Every row gives one point. Each copy is the shape, with its points in the same order, stretched, turned, moved and blurred by noise. Say if it was mirrored as well.

Shape, 6 rows:
[[ -4   8   6]
 [ 18  -4   8]
 [-52  15  -7]
 [ 25  17  -4]
 [ 18  -2   3]
 [ 24  10  24]]
Copy 1, 6 rows:
[[ -1   6   8]
 [  9 -21   3]
 [-34  60   1]
 [ 36  -7   7]
 [ 12 -18   1]
 [ 17 -28  21]]
Copy 1 is: only turned
Copy 2 (6 x 3):
[[ -6  -3  -8]
 [ -7 -22  12]
 [ 17  28 -53]
 [-10   0  25]
 [ -4 -19  14]
 [-31 -20  15]]
Copy 2 is: only turned
Copy 3:
[[  1   6   4]
 [-17 -17   9]
 [ 25  41 -15]
 [-19   5  22]
 [-19 -13   5]
 [  0 -23  21]]
Copy 3 is: mirrored

Shape (10 x 4):
[[ 16 -10  -6  -7]
 [ 34  29  12  11]
 [ -4 -17   6  -6]
 [ -3  -4   0  -1]
 [-20 -34  -8  19]
 [-13 -27 -20  30]
 [-14 -12  -4  -7]
 [ 13 -12  25 -22]
 [ 21  26   5  -4]
 [ 22   9 -17  16]]
Copy 1 (10 x 4):
[[ -2 -19  -1   1]
 [-36 -11 -20 -28]
 [ -1  -4   3  16]
 [ -2  -2  -6   6]
 [  6  -7 -18  49]
 [  7 -13 -33  43]
 [ 10   3  -1  13]
 [-16  -6  22   2]
 [-18  -3 -10 -30]
 [ -9 -21 -30  -7]]
Copy 1 is: mirrored
Copy 2 (10 x 4):
[[ 22  16 -12  -6]
 [ 22 -14 -22  43]
 [ 10  12  12 -15]
 [ -1   4   0  -6]
 [  9 -12  17 -43]
 [ 12 -26  -4 -42]
 [ -6  10   3 -19]
 [ 19  33  21   7]
 [  6   4 -19  32]
 [ 25 -16 -35   7]]
Copy 2 is: only turned
Copy 3 (10 x 4):
[[ -2  -6 -11  24]
 [ 13   3  40  45]
 [  2  -6 -14  -5]
 [ -3  -8  -3   4]
 [ 10 -46 -19 -15]
 [  5 -60  -7   1]
 [-12 -11 -13 -11]
 [ 14  24 -19   6]
 [ -7  10  25  31]
 [ -2 -28  18  42]]
Copy 3 is: only turned
Copy 4:
[[ 16  -7   3  -7]
 [ 30  35 -18  13]
 [ -4 -16  -3  -6]
 [ -1  -2  -2  -9]
 [-27 -14  27  -2]
 [-21   3  37  -7]
 [-10 -14   2 -12]
 [ 14 -24 -26   2]
 [ 23  22 -23  -1]
 [ 16  25  14  -5]]
Copy 4 is: mirrored

Shape (10 x 6):
[[  4  20  12  13  -6  -3]
 [ 17  -7 -10   2   0  -6]
 [ 12 -19  11   8 -17   7]
 [ 33 -19 -11  -3  15 -36]
 [ -2  13  -1  25   1 -30]
 [-15  20 -34 -19   6   7]
 [  8  19   0 -25 -22 -22]
 [ 17   3   1  10  14  -2]
 [ -2   2   6  -4  20 -21]
 [-15 -22 -30 -27 -29   5]]
Copy 1, 10 rows:
[[ 17  -9  11  18  -2  10]
 [  0  13  -8   7  -4   6]
 [ -3  -3  -9   4   4 -13]
 [ -7  42 -16  20   8  14]
 [  7   1  -6  20   4  27]
 [  0   3  24  -8 -21  27]
 [ 18  21  24   0  16  11]
 [ -1   8  -4  24  -8   3]
 [ -3   8  10  22   4  18]
 [-17   1  13 -31   2   3]]
Copy 1 is: mirrored
Copy 2 (10 x 6):
[[ 14  -2   4 -10   8 -11]
 [  8 -15 -11 -11   1   6]
 [ 28   5  -2 -27 -25  10]
 [-11 -55  -6 -14   0   2]
 [ 14 -16  -5  14  14  -8]
 [-37  14 -13  19  43  13]
 [ -4 -23  28  -2  20   9]
 [  1 -15  -6 -19   1 -12]
 [-15 -21   1   5   2 -12]
 [ -7  19 -14  24   4  50]]
Copy 2 is: mirrored
Copy 3:
[[  6   5  -5  14 -25  -3]
 [-28  15  -7  -1   3  -2]
 [-29 -19  -1  -2  10   9]
 [-60  25  11 -13  15 -22]
 [ -1  26  13  21 -10 -24]
 [ 30  35 -32  -3  -7  -4]
 [ -4  -1 -42  -7 -23 -28]
 [-21  21   8   5  -6  10]
 [ -3  23  14 -14  -1 -15]
 [ -7 -11 -44 -23  28  -8]]
Copy 3 is: mirrored
Copy 4, 10 rows:
[[  3 -19  -5   6 -25   9]
 [  3 -14  -3 -12   3   7]
 [-25  -4   0   0 -15 -12]
 [ -1 -19 -12 -38  10  34]
 [  6 -26  15 -14 -15  23]
 [ 56   4  -4 -13   9 -14]
 [ 26 -15 -12 -42 -34  -1]
 [  8 -12  -8   2   6  17]
 [ 17  12  -2 -17   1  28]
 [ 14  11   9 -27   5 -41]]
Copy 4 is: only turned

Shape (13 x 9):
[[  2  -2   5   6 -19 -16  14  13  -9]
 [ 16  14  -4 -19 -14  16 -16  25   5]
 [-12  -3   8   6   7  -4  22   0  -3]
 [-11  -2 -11  28 -17 -26   0  -3 -17]
 [ 27  13  14  17 -20  -3 -28   1 -27]
 [-18 -18   1 -18   9  -2   1   0  11]
 [-12   9  -8   2   0  -5  15 -10  -4]
 [ -4 -13 -14 -21   3  -3  18  10   9]
 [  6  32  22   4 -14 -20 -27   7 -13]
 [ 14  15  12  -7 -44  12 -16   6   1]
 [ -9  -3  -8  -2 -15 -18  13  -6 -33]
 [-25  -6  -3 -16   7  17   7  21   3]
 [ -4   1 -11 -21   1  16   7  13  17]]
Copy 1 (13 x 9):
[[  2   8   1 -27  14  -9  32   6   5]
 [-12  -5   8 -10  -1 -19   5 -45  24]
 [ -3  12 -12   3   8 -12  15   4  -6]
 [  0  -8   6 -32  13  -2  21  27 -22]
 [  0 -10  26 -28 -30 -24  26  11  -5]
 [ -1  10 -13  10   8  13  -1 -22   2]
 [  0   6  -5  -5   8 -10  -6   5  -1]
 [ -9   3 -23 -10  16   9  -1 -22  15]
 [ 28  -7  29 -16  -1 -26  28   4   1]
 [ -4  20  19 -29  -6 -30   5 -35  15]
 [  1   1   6 -27  16   9  15  23   9]
 [-19   7   0  13  16   7  11 -21  17]
 [-16   4 -11   5  12 -12 -13 -39  14]]
Copy 1 is: only turned
Copy 2, 13 rows:
[[ 21  13   0  11  -5  -7 -12 -10   2]
 [ 11  -2 -22 -16  23  21  19   2 -11]
 [ -6  11  -2   4 -16  -5  -9 -12   8]
 [ 14  -4   9  16  -2 -38 -23 -10  15]
 [ 15 -18  24  23  18  -1  14  -4  -6]
 [ -9  12  -9 -25 -17  -1   1  11  -2]
 [ -3  -8  -2  -4 -12 -19 -23 -16  -1]
 [ -3  25 -20 -28  -3  -8  -4  -2  -8]
 [ 17 -24   2  17 -11  -8  20 -15 -12]
 [ 20 -23   2  13  13  19 -16  15 -15]
 [ 13  -4  18 -11 -17 -33 -30 -28   3]
 [  0   6 -16 -32 -10  17   4  -4  12]
 [ -6   8 -25 -31   7  11  -1   8 -10]]
Copy 2 is: only turned
Copy 3, 13 rows:
[[ -6 -24  -8 -22   2  11  -5  -7  -5]
 [ -5  -9  10 -12  10   3  13   6  23]
 [  5   0 -13   2   0   8 -10 -10  -8]
 [  8 -27 -10 -15 -11 -10   0  -3 -22]
 [-10 -21 -14 -25  -6 -17  23  -6  17]
 [ -3  -8  -3  20   7   5 -12  11   2]
 [  8  -4  -1  10  -1  -4  -3  -8 -16]
 [  2 -13  10   8   5  19 -16  -2   6]
 [-22  -6 -16 -22  10 -30   9   2   5]
 [-16 -10   0 -13  17   3  32   5   6]
 [ -1 -33  -9  -9   5  -6  -3 -19 -10]
 [ 13  -6  -2   9  23   5 -12   5  11]
 [  4   2  10  10   8  14  -5   4   7]]
Copy 3 is: only turned
Copy 4:
[[ 12  -9  13  18  -6  -8  18  11   9]
 [  0  -4  -9  46   1   4 -14   2 -17]
 [ 22  -5  15 -15  -2   0  14   4   5]
 [ -1 -29   5  -1  -9  -2  13 -14  18]
 [-24 -13  12  46  -9   7 -33   1  13]
 [ 16  -9  -6 -16  18   2   5  12  -9]
 [  9 -18   0 -13 -11  -3  -3  -6  -2]
 [ 12   0  -1 -10   6  -3  19  12 -15]
 [-17 -26   9  38   2 -13 -39  -2   0]
 [  7  -7  -9  60  -8  -2 -18  23   5]
 [-12 -33  10  -4 -13   0  -3   7  -2]
 [ 25 -16   0  -1   6  15  10  -7 -20]
 [ 20   0 -12   8   4   3   8   2 -16]]
Copy 4 is: mirrored

Shape:
[[-14  -3  12 -13  25  14  32  -1 -10   5  21]
 [  1  -2 -12  -8  14  14   6   9 -32   3  11]
 [ -9   5  17  -7  20  18  -5  11   5   9   8]
 [  4  24  20 -14   9 -14  28   3 -31  18 -20]
 [  3  -4  -6  -1  13 -13   0 -15 -20 -23  14]
 [  5   6  35 -11 -14   1   3   7   9 -18  14]
 [  2  48 -24 -43  23   4   2 -13 -10 -10   4]
 [ 18  -9 -14  26   8   7  13  -3  -8 -25 -11]
 [ 16  -3 -11  10 -15  20 -29  31 -14   1   8]
 [-17  11   5  11   6  20   7  -8   1  -1 -17]
 [  1  -5  12  -2 -12 -27  -3  25 -14 -18  -1]
 [ -5  16  24  22   6 -14 -26 -22   9 -10  11]
 [ -6   7  -1  -4  -4  11  26 -18   5 -39  23]
 [-26   1  15  -3 -11  20   1  -7 -11   2  13]
 [  9   9  -7 -27  -6 -32  22 -12   1   4   5]
 [ 21 -14  12  -9  25  -5 -11   1 -17   3 -17]]
Copy 1 (16 x 11):
[[  8  17  13  -1  -9  34   6  16 -29  14   9]
 [-26   0  -5   7  -7  26   6  32 -14  -5  17]
 [ 18   4  -7 -13  -6  27  11  28  -9   4   1]
 [ -3  40  23  14  18  25  19  24   9  -8  23]
 [-27   8   2  29 -20  30  -9  -4   2   1  20]
 [  8  -2  -6   5  15  33  16 -13  -2   7   6]
 [-14  28 -12   7  17  24 -35  16 -15 -37  37]
 [-26 -30  29  25 -17   9 -18   9  13   9  20]
 [-30 -38 -24   4   0   8  12  34   3  -4   8]
 [ 15 -10  12  -1 -13  -3   0  15   0  -8  23]
 [-22  22 -19  22  -5  18   8   8  15  13  11]
 [ 21   3  -2  14 -23  16   4 -15  23 -21   2]
 [  3 -16   9  30  -8  21 -16 -19 -19   6  29]
 [  6  -2 -15  -3  -3  10  27   6 -17  -7  15]
 [-22  40  13  19  14   3 -12 -10  -4  -5  -2]
 [-27  12  16 -15   0  33   1  20  15   6   5]]
Copy 1 is: mirrored
Copy 2 (16 x 11):
[[-32  -7 -10  22  17  10 -17  36  19  35  13]
 [ -4   5 -16  21  17 -18   7  32   4  10  15]
 [ 13  -7 -10   6  21  16  -5  20   5  23   2]
 [ -8   8 -18  39 -35  19  -7  17  15  -3  20]
 [-22  27  11  30  13   4 -12  14   1  -4  13]
 [-11  -2   0  -9  10  45  -7  11  25 -13  24]
 [ 15   4  40  19 -32  11 -34  51 -16  14  41]
 [-22  13 -11   4  15 -13 -18 -18 -11 -13   1]
 [ 34  -1 -21 -17  30 -25  31  10   2 -20   0]
 [  9  -5 -12   9   0   9 -14 -20   3  25  16]
 [-12  -6  -5  27  11  15  18   1   0 -33   8]
 [ 19  30  20  18   6  27 -22 -18  21  -7  -1]
 [-40  -3  23   1  12  19 -35   8  20  10  38]
 [  3  -2 -11  11  15  16  10   3  31  28  30]
 [-36   3  17  19 -42  10   1  27   4   5   3]
 [ -1  30 -27  17   7  17   6  15 -21  -3  -9]]
Copy 2 is: only turned
Copy 3 (16 x 11):
[[ 16   4 -18  25  18  17  17  30 -12  22  19]
 [ -1  -1  -6  19   4  22  10   9  15  -9  29]
 [ 25  -2 -12  -5  33  12  10  18  -2 -10   8]
 [ -2 -41  17  15   4  22  18  21 -34  16  14]
 [ -9  19  17  15 -10  18   4  -3   5  17   0]
 [ -3  19  -4 -29  13  17  16  -1 -30   1   6]
 [ -9  19  36  28  29   3  49  33  10   9  11]
 [ 12   2  -4   6 -35   0  17 -22   4  -9   7]
 [ -4  -5 -22 -32   2  11   0 -24  27 -50  24]
 [ 21 -10  -4  -9 -12   0  15  31  -2 -15   8]
 [-26   6  -7  -1  -9  33  -3 -15 -16  -5  -8]
 [ 21   8  19 -44   7  -1  -5   3  -7  14 -20]
 [  1  40  -6   0 -18   2  34  16  -6  17   9]
 [  2   6 -12 -22   0  18  -4  40  -1 -10  23]
 [-45   3  20  22  12 -16   4   9 -17  39   3]
 [  7 -10  23  20  14  16  -9 -19 -12 -11   4]]
Copy 3 is: only turned
Copy 4:
[[-12 -60   0  -6   0   4  -9  23  16 -18  20]
 [-11 -18 -20  -2   5  11   2  18   6 -17  21]
 [  8 -26 -14 -10   3   8 -13 -14   1  -4   9]
 [ -9 -10   2  27 -17 -13   3   2   8 -13  52]
 [  4   0   6  -4  16   0   7  23  31 -17   8]
 [ 43 -15   5 -24 -10  11 -12  -2  16  21  22]
 [-10  13 -49  25  -9 -15 -24  16  45 -17  24]
 [  9   4  14  36  25   5 -11  27   0 -15  -7]
 [ 17  18 -30 -18   8  25  -3 -10 -19  19  10]
 [-13  -6  -3  28  -6  14 -31  -5  -4 -15   7]
 [ 31  10  13 -21 -10  -3  11   2  -2  -1  17]
 [ 11  20  18  -8  21  11 -20 -26  27   9  12]
 [  4 -22   7   4   1  14 -32  41  32  -8   5]
 [-11 -22  -2 -18 -19  31 -16   0   5  -3  22]
 [ -3  -4  -3   1 -20 -29   8  27  26   6   8]
 [ 33  -1  -3  15  15 -10  27  -5  10  -7  -2]]
Copy 4 is: mirrored

Shape:
[[-34  22   1  15  29  18 -18 -18   7  26 -15   1]
 [-19   8   4  23  16   2  19 -21  13  -9  -7  -8]
 [ -9  12   9  19  -8   8  18 -31 -11 -28   7   1]
 [-19 -10  31 -22  24 -28  19 -14   0  -9   0  18]
 [-28 -13  -1 -18  12 -20  24  10  18 -14 -20   5]
 [ -1 -15  28 -18  15   5  -3   5  11 -18  16 -27]
 [ -5  13 -15  -1  -6   4 -21   9 -29 -10  11  -3]
 [-10  29  -2 -20  -8 -21  -6  15 -33   0  19 -17]
 [-25 -17  -1 -27  19 -20  27 -30   7  18 -10   6]
 [ 16  -4  12 -12  18  17  18  21   2  -2 -15  19]
 [-12   2  -6 -18 -10 -15  -9  -2 -32 -15 -13 -13]
 [-16  21   3 -12  -9   3  18  19  -8  23  -6 -23]
 [ -2  24   4   1 -12   9   5 -23  -6 -19   1  24]
 [ -7 -16   1  20  -8  13  19  20 -16 -19   9  -3]
 [ 21  -8   4  22  14  -9  -2  16 -17 -10  23  18]
 [-20  12   4   6   8   0  22   1   7 -22  35   7]
 [ 10  15  -8  10   7  10 -15   2 -11  -5   1 -26]
 [-12   4   2  18 -20   2 -13 -30  10 -10 -16   6]]
Copy 1 (18 x 12):
[[ 19  -3  21  26   2 -60  35   8   9 -16  -6   3]
 [-39  -4   6  -9   7 -34  17 -15   8  -3  -3 -11]
 [-39 -24   0 -15 -16  -7  -2  -3 -12  -1  20 -22]
 [-33 -27 -20  15  31 -25 -12  -4  13 -11  34  22]
 [-50  -5 -21   7  22  -4  12 -17  23 -18   1   6]
 [-50  20   5  -8  -7 -23   7 -16  25  -2  28  33]
 [ 20   3   2 -12 -10  17  24  14 -16  -6  16  -6]
 [ 19 -20 -20 -21  13   7  21  43  -5   2  35  11]
 [-25 -11  -1  20  34 -24 -23  10  29 -37   1  10]
 [-31  21 -21  26 -17 -14   3 -17 -15  22  -3  -3]
 [ -5 -23   0  -1   7  19  21  26  -5 -12  11   7]
 [ -4  -8 -22  -5 -13 -22  24  30   6   3  -4  14]
 [-15 -22 -10  10 -21   0  -7   3 -11   5  27 -27]
 [-30   9 -17 -30 -32  12  15 -22 -18  -4  -4   1]
 [  9  20  -9 -29   1   9   9 -24 -25  19  11   0]
 [-33   2 -22 -25   0 -10  -6 -15   2 -10  37 -13]
 [ -4  19  17 -15  -5  -8  32   8  -6  13   0  -4]
 [-11 -20  14  -2 -25  -3  15 -14  14  -6  -2  -5]]
Copy 1 is: mirrored
Copy 2:
[[ 27 -20  40 -40   3   5  17 -20 -27 -13  -2  26]
 [ -2  -7  12 -46  10  -8  -3 -36 -25 -17  -3  10]
 [-25  -6   5 -31  27 -15 -12 -23 -52   6   9   3]
 [ -2  19   2  -8 -23 -26 -12 -34 -24  -8 -22  35]
 [  7  -1 -23 -22 -18   4 -21 -21   8 -22 -18  18]
 [-18  20  28 -20 -34 -12 -21 -13 -16  11   6   0]
 [  4 -29   9  -8   2  -7   2  31  -8   4  21 -11]
 [  5 -13  20 -10  -4 -29   0  24  14  15  38  16]
 [  1 -12   4 -15 -12 -11  11 -48  -2   0 -37  43]
 [ 17  31 -16 -14 -13   2  -4   4  -7  12 -25  -1]
 [-11 -30  12 -13   8  -4 -12  25  10  13   8  14]
 [ 19   0  12 -27  -1  -6  -8   4  20  24  17  21]
 [-17   1  -2  -6  35   1   8 -13 -48   7  12   7]
 [ 10  -7 -13 -25  -7 -14 -35  12 -18   8  -1 -34]
 [ 14   9  -5  -1 -11 -28   0  20 -19 -10 -10 -36]
 [  1   8 -12 -25 -14 -27  -6 -31 -42 -19  20  -8]
 [ -6 -15  29 -30   8  -3   8  17   0   6  19  -6]
 [-15 -24  18  -5  45  21  -6 -17 -37  -5   7  -2]]
Copy 2 is: mirrored
